Each row is a point. The window is the flat piece filled in between its corners: a triangle in 3 columns, a solid with four corners in 4, and so on. A path goes straight from each point to the next, and from the last back to the first. After which points does the path pass through the window?
In the rows, zero is written as 128.

Window:
[[108  50 172]
 [128 157  89]
 [ 91 123 116]]
Path:
(1): [130 135 176]
(2): [107 124 158]
(3): [ 50  63 102]
(4): [114  71 131]
(5): [ 77 110 145]
(6): [107  84 190]
(7): [109  23 137]
(8): [150 151  43]
(9): [ 46 146 163]
(10): [113 101 204]
(11): [ 82  76 113]
(12): [107  72 114]
Through the window after points: 6, 12

Window, 4 rows:
[[ 98  32 125 166]
 [149 206 139  56]
 [ 92  94  73 173]
 [156 143 133 143]]
Path:
(1): [ 72 103 136 154]
(2): [185 120  84 144]
(3): [170 119 103 123]
(4): [ 99 169 111 133]
(5): [ 61  18 135 190]
(6): [160  90  91 148]
(7): [136  48 115 132]
(8): [130 148 152 143]
(9): [ 50  68 120 170]
(10): [150  22 128 154]
(11): [145 152 111  88]
(12): [ 58 157 192  82]
Through the window after points: 1, 9

Window:
[[128 136  46  79 101 157]
 [200  79 178 115  53  32]
 [203 157 144 156 125  58]
 [103  96  91  55 111  70]
 [ 50 145 174 107 127 113]
 [ 96  90 190 130 148 124]]
Path:
(1): [145 105  80 141  88  89]
(2): [154 130 174  68 143 126]
(3): [ 97 142 198  58 180 148]
(4): [ 58 116 145 158  83  80]
(5): [ 92 123 111 134  90 122]
(6): [164 115 137  91 116 111]
(7): [150  91 167  41 140  78]
(8): [ 95 104  74  80  94  72]
(9): [161 171  98 182 107  73]
(10): [214 116 190  92 140  60]
(11): [164 104 163  75 147 122]
(12): [ 47 106 158 180 118 112]
(13): [126  44  98 163  71  99]
(14): [117 153 204  83 112  70]
(15): [156 133 125  40 106 126]
(16): [ 29  88 105 132 125  36]
Through the window after points: 3, 7, 9, 11, 13, 15

Window:
[[208 161  96 165 125 199 119 215]
 [224 154  52 148 145 122  79 146]
 [185  41 143  53  82 100 123 117]
 [114  90 156 107 159 125 117 202]
 [163 112  86 159 191 134 213 134]
 [168 124 110 159  64  34  63 172]
 [137 151 127 223 133 155 139  98]
 [ 90 172  55 195 132 105 162 103]]
Path:
(1): [192 188 137 137 139 111 120 174]
(2): [180  89  78 176 132 179 131 145]
(3): [137  87  78 175 146 111 100 199]
(4): [163 189 127 164 152 136 150 125]
(5): [135 184 180 108 159 111 150 169]
(6): [196  92   7 163 125 117  98 140]
(7): [140  11 104 203 173 164 195 170]
(8): [181 213  87 117 153  88 159 109]
(9): [205 165  93 150 142 145 143 137]
(10): [142 105  38 182 172 167  72 155]
(11): [131  84 110 137 138 119 125 183]
(12): [126 136 152 120 147 113 115 170]
(13): [177 150 170 123 107 120 117 160]
(14): [154  70  41 203 158 120  85 173]
(15): [151  94  83 202 101 117 128 168]
(16): [211 161 107 105 127 117 119  84]
Through the window after points: 7, 11

Window, 8 rows:
[[166  51 162 121 198 161  89  56]
 [ 97 202 107  87 143 130 150  75]
 [100 125  78 164 124 123 116 145]
 [177 152  80 148  95 123  81 126]
 [131 214 120 189  88 106 123 167]
 [103 144 165  22 197  64 101  31]
 [128 164 106  81 214  91 158  95]
 [124 175 118  97 108 123 150 168]]
Path:
(1): [132 133  94 131 111  75 172 161]
(2): [ 94 235 109 100 131 162  88 131]
(3): [109 117 180 132 200 158  35 131]
(4): [159 124 111  94 143  99 205  49]
(5): [132 145 125 157  61 121 191  95]
(6): [148 162  83 122 159 117  48 152]
(7): [121 191 143  61 201 141  98 180]
(8): [120 145  86 112 162  71 184   7]
Through the window after points: 5, 7

Window (9 x 9):
[[118 140  96 126 162  50 137  79 103]
 [124  96  99 149 155 141 114 125 112]
 [222 240  75 150 197  93 163 112 115]
 [ 61 131 103 249 114 149 101  82 138]
 [126  51 117 121  85 113 146 163 165]
 [165 117 126 117 118 116  87 136 147]
 [187 113 152 141 133 114 145  84 122]
 [ 92 172 137  99 188 181 124 100 167]
 [124 123  95  65  81 131 147 177 107]]
Path:
(1): [188 112  97 124 107 160 167  65 166]
(2): [143 106  62 115 108 207 156  77 118]
(3): [118 155 127 166 155  60 129 119 122]
(4): [120 114 130 146 137  97 124 119 110]
(5): [138 136  41  71 134  58 169  93 153]
(6): [138 147  65 117 130 106 145  42  91]
(7): [111 125 175 122 138 135 122 199 181]
(8): [114 191 108 179 190  98  95 170  99]
Through the window after points: 4

Window, 11 rows:
[[169  57 150 123 118 171 130  77 132 197 128]
 [141  80 109 112 115  38  64  84  94 109 198]
 [145  63 114 111 145 104 149 244 165 102  92]
 [110 157 129  85  48  36 156 176 123 128 167]
 [ 55 149  49 216 156  96 162 131 161 112 119]
 [199  82 163 131 234 104 157 110 199 227 119]
 [165 119 154 124  80 138 157  91 124  55 107]
 [136 145 107 182 102 139 152 112 249  83 181]
 [109 169  15 113 143  77 116 208  81 109 129]
 [153 134 183 213 165 132 109  67 112 214 186]
 [ 94 123 135 104 157 139  61 120 102 158  97]]
Path:
(1): [109 110 168 125 138 121 142  95  99 156 207]
(2): [121 116 157  77 177 162 169 191 172 109 195]
(3): [152 115  75 150 112  58 119 111 124 148  75]
(4): [183 107  98 183  94 101  98 135 185 176  62]
(5): [132  91 136 121 184 125 138 129 131 123 152]
(6): [131  94 128 104 103 128 153  95 108  94 206]
(7): [163 136 109 182 126  35  54 125 189 120  72]
(8): [172 177  63 206 136  77  93 169 152 162  79]
Through the window after points: 6, 8

Window:
[[159 131 155 121 131  82 148  85 127 105 109 128]
 [159 134 125  96 147 145  71 120   7 143 113 166]
 [145 135 113 128 182 125 104 120 130 142 141  93]
 [204 100 142 116  93 133 120 232 173  93  89 134]
 [112 189 137 116 111 103 111 117 145 119 113 113]
 [109 147 135 115 165  87 144 137  66 102  87  88]
 [104  88 163 118 133  80 105 163 194  87  74 123]
 [162  97  86  79 143 171 166 211 184  93  58 183]
 [166  77 115  73 111 169 127 238 144 104 195 173]
 [103 106 132 131  92 100 121  94 126 126  95  63]
 [182 116  92 104 123 171 106 173 155  35 132 155]
 [112 145 155 216 103  95 122  99 119 107 104 124]]
Path:
(1): [141 122 167 127 146 159 101 128  94  67 103 129]
(2): [144 120 103  93 129  95 100 154 109 156 114 149]
(3): [185 134  96 138 155  82  91 153 136 100 117 122]
(4): [107 124 152 108 110 178 154 123 116 128 120 117]
(5): [103 117 185 116 151 168 140 170 109  94  95  87]
(6): [158 111  97 112 110  80  95 129 142 113 104 152]
(7): [174 108 136 131 119  55 118 176 162  89  94 133]
(8): [121 146 136 105 108 226 120 159 131 114 111 121]
(9): [ 92 142 191 127  92 183 155 157 191 107  56 116]
(10): [180  94  78 106 153  80 116 172 138  90 129 145]
(11): [129 153  79 139 109  93 130 191 109 118 100 135]
(12): [158  96 167  91 156 164 115 138 153  82 105 120]
(13): [111 101 171 117 159 186 130 181 100 140  98 114]
(14): [154 151 101 113 129  50 142 114 121  74 101 123]
(15): [149 107  96  86 133 118 125 188 144 109 108 138]
(16): [149 107 200 121 126 186 111 123 134  92 151 125]
Through the window after points: 1, 5, 7, 13

Window (14 x 14):
[[ 76 115 125 139 117 127  47 117 183 109 119  84  86 161]
 [ 80 139 105 137  83 133 165  95  71  87 124 106 112 185]
 [128 112  92 100  95 156 125 121   7 108 150 123 140 148]
 [161 100  92 136 110 134 146  72 163 170 173 175 160 117]
 [120 123 141 106  76 153 152 171  77 104 115 174 153  69]
 [ 86 123  84 128  97 146 109 139 197 155 141  98 212 121]
 [ 79 117 154 137 179 168 151 114 117 165 186 119 158 180]
 [ 77 128 168 136 145 141 101 129 114 130 221  64 125 106]
 [102 126 169 183 221 176 145  97 133 158 142  72 118  47]
 [110 162  82 173 132  75 165 132 105 147  67 153  71 160]
 [116 130 178  84 102  62  89  69 105 141 109 108 106 112]
 [116 117 131 155 117  60 127 110 122 108 106 140 167 155]
 [107 172 105 134 126 106 114  56  74 137 136 188 138 145]
 [191 146 110 150  85 166 140 122 166 143 138 119 174 144]]
Path:
(1): [ 92  70 155 183 107 159  86 103 141 178 141 114 154 142]
(2): [106 156  99 116 134 131 148 132 141 127 144 112 158 112]
(3): [100 151 126  69 165 114 128 134 155  94 173  85 112 128]
(4): [ 90 103 163 217 101 148 108  99  73 170 166 110 150 113]
(5): [ 38 140 129 196  51 131  92  89 125 177 128 137 134 123]
(6): [145 129 107  94 153 138 145 125 129 117 143 108 145 136]
(7): [ 92 141 102 108 101 117 171 100 107  96 132 110 116 131]
(8): [125 100 160 199 104 161  72 139  79 153 122 162 173 182]
(9): [ 80 158 131 164  43 128 100 110 101 175 124 120 133 113]
(10): [147  99 153  64 190  65 116  72 134  92 120 121 102 145]
(11): [ 98 124 129  98 134 142 122 113 113  95 148 133 130 149]
(12): [124 122 149 163  83 119 109 115 115 173 142 105 156  80]
Through the window after points: 1, 3, 7, 9

Window (14 x 14):
[[110 103 116  94 167 160 132 128 169  94 142 108  73 130]
 [ 69 182  93 117 150 165 177 152 110 209 112 106 140  79]
 [ 96 131  99  79 106 128 171  91 140 149 141  75  91 106]
 [103 109 111 122 172 118  88  92 117  96 155 145 133 156]
 [136 144 120 106 107 195 123  84  77  99 110 153 116  75]
 [110 153 114 125 138  91 120 127 195 116 157 120 127  75]
 [146 114 126 100 128 141 168 145 109 165 132 166 130 133]
 [162  81 136 197  38 152 116 177 152 129 114  87 121 249]
 [120 103 115 127  93 150 135 165  94 128 170 105 103 114]
 [ 76 114  97 118 175 153 192 122 150 138 159 146 201 104]
 [ 96  93 145 133 141 136 142 101 100 124  88 102  88  83]
 [126 167 198  94 131 154 116  94  77  88 110  81 115  81]
 [ 84  92 130 109 140 158 116 108 178 159 184 161 144 126]
 [ 59  74 157  81  60 137 112 159  98  69  22  65  71 183]]
Path:
(1): [ 86 136 157 175 139 103 169 149 152 138 189 146  92 134]
(2): [ 93 131 162 119 113 168 159 140 109 118 122 154 110 127]
(3): [118  89 108 116 133 130 100 122 133 112 115  99 123 141]
(4): [148  75 135 133 176 161 101 154 135 174 103 103 129  64]
(5): [ 74 156 126 107  82 138 148 109 132  66 144  97  92 170]
(6): [ 61 122 139 122  96 148 158 129 135  93 130 150  97 133]
(7): [175 117  75  83 162 118 121  84 123 196 145  38 139 117]
(8): [115  89  95 112 136 143 105 107 151 119 106  93 123 106]
(9): [ 89 115 152 108 118 140 147 138 113 109 110 113  86 134]
(10): [109 140 130 132  83 140 129  82  87 111 163 150  61 135]
(11): [111  87 113  99 188 159 120 159 146 123  73  87 192  95]
(12): [106 111 110  90 135 150 111 108 164 129 139 122 136 104]
Through the window after points: 6, 8, 10, 12

Window (14 x 14):
[[220  39  39 180  57  91  31 120  35 109 187 160 129  87]
 [115 102 114 160 184 133 135 134  82 204 122  80 204 182]
 [ 38 151 140  68  94 149 153 197 104  51  29  46 121  74]
 [126 171 137 120 101 151 214  71 105  67  98  66 168 110]
 [120 181 152 102 155 209 134  27 107 136 102  88  75 147]
 [163 181 135 115  92 121 139 112 174 150 127 129  98 150]
 [ 56 111 120 106 109 133  98  54 117 160 141 101 186 170]
 [125 159 151  32 151 138 129 143  99 145 194  84 145 109]
 [124 240 133 146 106 163  69  96 129  98 135  81 144 165]
 [132 136 179 131 247 159 128 164 224 118 160 130 100  76]
 [180  71 161 246  68 150  89 144  85 170 210 133 170 168]
 [ 75 124 185 129 114 104 105 122 135 219  48  74 212  41]
 [102 131 116 109 152  59 104  99  45 144 184 170  92  80]
 [119 183 130 101 152 227  96 175 130  58  85 202 123  96]]
Path:
(1): [ 89 170 100 134 152 201  75 140 129  97 118 144 111  74]
(2): [205 130 187  91  86 114 154 142  92 113 101 154 186 178]
(3): [163 161 248  92 101  47 123  74 132 101  80 114 161  97]
(4): [ 73 125 122 137 127 155 105 138 122 206  98  83 182  78]
(5): [ 82 123 122 120 106 152 120 110 133 162 159 117 166 125]
(6): [145 148 149 128 151 108  81  76  64  99  84 115 124 162]
(7): [120 119 170 121 119 107 127 111  98 120  90 102 171 121]
(8): [109 193  69 164 115 226 155 108 134 160 187  94 131  87]
Through the window after points: 1, 3, 5, 7

Window:
[[ 79  65 214 140 102  88 116 105  97  77 143 159 158  91]
 [157 172  97 153  87 138 163 154  83 128 117  88 124 118]
 [ 57 137 195 154 146  51 160 120 103  84 181 197 111 107]
 [138 101 127 118 134 105 104  85 135 202 139 188 141 116]
 [187 115  86 126 140  95  99 146 108 193  94  70  84 196]
 [127 129  93 124 133  71  72  46 118 123 124 139 119 129]
 [ 47 126 180 131 158 133  78  65  66 142 160 195 121 153]
 [100 146 134  94 104 114 107  92 165 167  98 123 100 161]
 [181 166  94 152 121 138  60 184 140 143  91 130 100 162]
 [174 155  92  68 124 114  91 191 117 148 134  60 115  97]
 [167 160 118 119 128 110  93 113 137 152 153 115 161 209]
 [190 160  82  69  83  96 119 191  79 133  80 123 122 159]
 [ 93  99 125 114 206 119 112  75 138 134  98 166 161 154]
 [  7 150 175 184 100  55 114 178  64 116 144 165 182  98]]
Path:
(1): [165 161 207 100 155  67 104  99 138 152 117 108 107 145]
(2): [130 128  85 128 103 125 100 146 101 140 115 131 136 139]
(3): [141  70  88 103  80 128 142 102 103 119 166 168 119 191]
(4): [ 95 169 172 140 196  96  67 110 114 163  97 124 144 128]
(5): [154 217 168 106 128 126 103 122 114 142  79 142 204 141]
(6): [ 77  42 129 147 106  79 117 119 118 111 176 139  61 131]
(7): [ 94  63  96  73 111 136 152 152  90 123 151 190 105 207]
(8): [128 191 169 169 143  65  82  80 118 167 114  93 144  77]
(9): [146 158 140 112 142 106  82 140 142 151  69 143 114 140]
(10): [159 132  71 172 106 137  81 157 109 134 161 131 116 161]
(11): [ 77  86 111 160 117 125  92 118  94 123 177 147 118 141]
(12): [103 153 159 120 142  95 105 109 112 152 126 147 133 130]
(13): [142 134 146 116 140  64 119 116  96 141 107 154 125 129]
(14): [  8  91 103 146 139 183  95  90 157 148 201 121 167 171]
(15): [125 109  68  57  59 141 104  93  90 115 182 131 108 183]
(16): [124 160 186 186 180  74 114 145 124 156  83 128 141 105]
Through the window after points: 3, 5, 9, 15

Window, 14 rows:
[[149  86 133 118  93 189 130 179 209 111  91  93 116 122]
 [150 196 192 167 131  88 190 184 172 124 115 159  82 110]
 [172  95  15  69 162  75 102 123 110 138  88 192  44 211]
 [133 147 127 172  89  84  64 119 116 136  20 135  39  54]
 [128 112 159 124 140 134 110 195 176  62 123 177 145 111]
 [156 166 135 148 140 143 111 203 143 133  93 154 165 162]
 [138 163 154  28  79  86 102  79   7 144  77 100  60  82]
 [160  95 140 123 163  84  97 122 121 181 100 135  98 124]
 [171 197 163 152  48  50  80 151 206  84 124 164  59 129]
 [ 89 104 138  96 185 125  96 105 170  95  78 153 116 191]
 [140  73 133 148  26  98 130 127 119 173  25 137 136  86]
 [155 184 127 127 111 115 124 110 139  64 120 131 189  90]
 [184  98 145 161 109 130 147 175 115  94 103 116 110 166]
 [ 81 140 146 166 108 137 128 212 177  91 151  89 112 123]]
Path:
(1): [191 108 124 158  49 131  66 106 149 189 165 166  91 115]
(2): [118 173 119  81 181  82 147 193 108  64  28 130 108 169]
(3): [159 123 133  98 127  76 125 168 127 101  52 123 125 116]
(4): [127 126 128 130  97 149  96 131 137 118 125 130 101 136]
(5): [148 146 146 140 100 135 125 122 136 144  94 132  83 128]
(6): [150 150 135 124 121  67 110 173 139 100  82 139 104 121]
(7): [176 108 121 121 164  49 126 176 112  79  68 115 115 129]
(8): [ 89 128 136 118  72 192 107  92 145 177  93 162  82 135]
(9): [138 111 135 128 113 150 114 131 142 137  95 171  95 139]
(10): [151 126 106 110 138  54 107 158 145 109  86 139  76 166]
(11): [125  94 179  87 118  83 123 182 151  60  49 104 157 135]
(12): [147 158 150 155  93 115 111 137 148 134 112 140  89 103]
(13): [112 130  94 200  68 147  93  93 111 158 135 191 126 110]
(14): [157 131 162 103 126 101 124 186 153 111  72 112  94 141]
(15): [139 124 165 134 122  74 139 187 145  88  84 137 117 120]
(16): [154 161 110 137  88 170 101  92 157 143 120 167 124 107]
Through the window after points: 1, 15

Window, 14 rows:
[[109 103 129  98 184 146 207  92 118 153 153  57 143  71]
 [170  78 193 207  76  75 126 132 121 134 103 174  93 127]
 [144 146  88 124 172 170 189 131 149 230 114  99 183  89]
 [136  91 127 133 129  87  69 151 158  94 141 151 101  95]
 [142 165 211 151 136  89  94 110 198  96  85 123  89 167]
 [129 117 100 137  95   7 172 132 127 119 103 155 117  97]
 [ 59 156 113 115 142 163 101  84 150 179 147  39  81 173]
 [ 99 183  96  65 180 187 187 137  65 163 166  86 142 132]
 [160 144 134 129 171 121 120  60 166 157 180 114 104 195]
 [150  92 167  67 118 105 111 111 163 158 100 116  93 188]
 [112 123 128 121 124 168 101  38 171  87  94 161  87 184]
 [131 129  75 109 217 125 167 107  38 198 102  59 199  86]
 [172  73 112 175  90  85 162 150 139  77 101 121 189 161]
 [ 39  94 108 118 189  81 199 157  66 185 153 137 242  58]]
Path:
(1): [137 130 137 103 116 156 143 112 100 162 136  83 155  74]
(2): [127 153 111 129 120 108 135  89 126 152 115  98 200 104]
(3): [130  77 148 137 170 111 155 166 131 145 106 140  57 128]
(4): [126  73  84 142 215  80 217 178 104 185 107 108 133 111]
(5): [121 141 139 114 115 116 119  96 121 124 133 137 163 112]
(6): [128 121  94  75  85 115 136  57  90 133 147 108 204 113]
(7): [110 119 137 163 210 151 156 155 180 185 105 117  65 155]
(8): [110 136 143 110 218 141 177 118 134 177  64 129  49 168]
(9): [164 116 134 133  50 109  63  78 167  92 184 103 158 148]
(10): [145 125 152 135 135  99 140  84 125 138 131 115 142 108]
(11): [ 94  80 103 126 140 113 188 172 148 139 107 121  79 147]
(12): [102  97  96 129 217  67 207 103 125 142 122 100 132 127]
Through the window after points: 10, 12

Window:
[[173 117  86 107 122 144 196 137  83 156 167 143  31 145]
 [116 190 170 113 122 151 148 100 148 171 171 197 127  76]
 [ 75 176 146  68 160 156 165 167  70 107 144  96  72 183]
 [150 120  69 153  98 200 124 148  98 177  53 142  64 125]
 [223  64 203 127 145 152 130 158 168 109  84 249  48 135]
 [176 103 128 159 152 151 144 129 118  28 151 121 134  82]
 [133 130 128 122 102 120  46  69 135 112  75 108 143 103]
 [211 183 126 143  90 169 141 157  78  69 134 105 107 160]
 [116  72 165 145 122  94  63 143 105 138 134 196 119  14]
 [ 98  96 107 118 149 140  72 152 102 176 202 139 120  98]
 [165 104  98  30  52 163 170 187 158 112  83 178 109 101]
 [148 146  39  89 111 104 131 131  91 112  95 159 139 172]
 [103 150 138 119 141 144 126 181 143  66 201 136  52  91]
 [ 81 149 204 172 121  91 125 114 142 155 119 134 139 150]]
Path:
(1): [200 126 124  97 175  75 166 208 114 148 140 116  84 120]
(2): [123 128 134 138  83 201 124 113 112 116 129 163  81 113]
(3): [121 104 137 143  98 147 112 143 128 102 142 157 105 105]
(4): [152 167 166 100 173 131 132 132 120 165 122 140  92  76]
(5): [205 140 152  98 149 124 123 187 154 138  68  80 159  91]
(6): [ 97 110 136 129 125 159 129 126  97 109 189 182  52 131]
(7): [124 155 125 114  86 186  91 101 107  54 178 210  49 151]
(8): [165 115 152 128 154 108 142 179 144 139  98  98 123  90]
(9): [155 144 151 103 151 122 129 142 142 132 150 146  84  85]
(10): [118  90 143 133  92 147 110 142 108 109 137 197 133 128]
(11): [154 107 120 121  90 169 140 146 114 115 111 177 103 136]
(12): [154 128 125  74 106 128 135 168 139 103 123 141 110  74]
Through the window after points: 7, 11
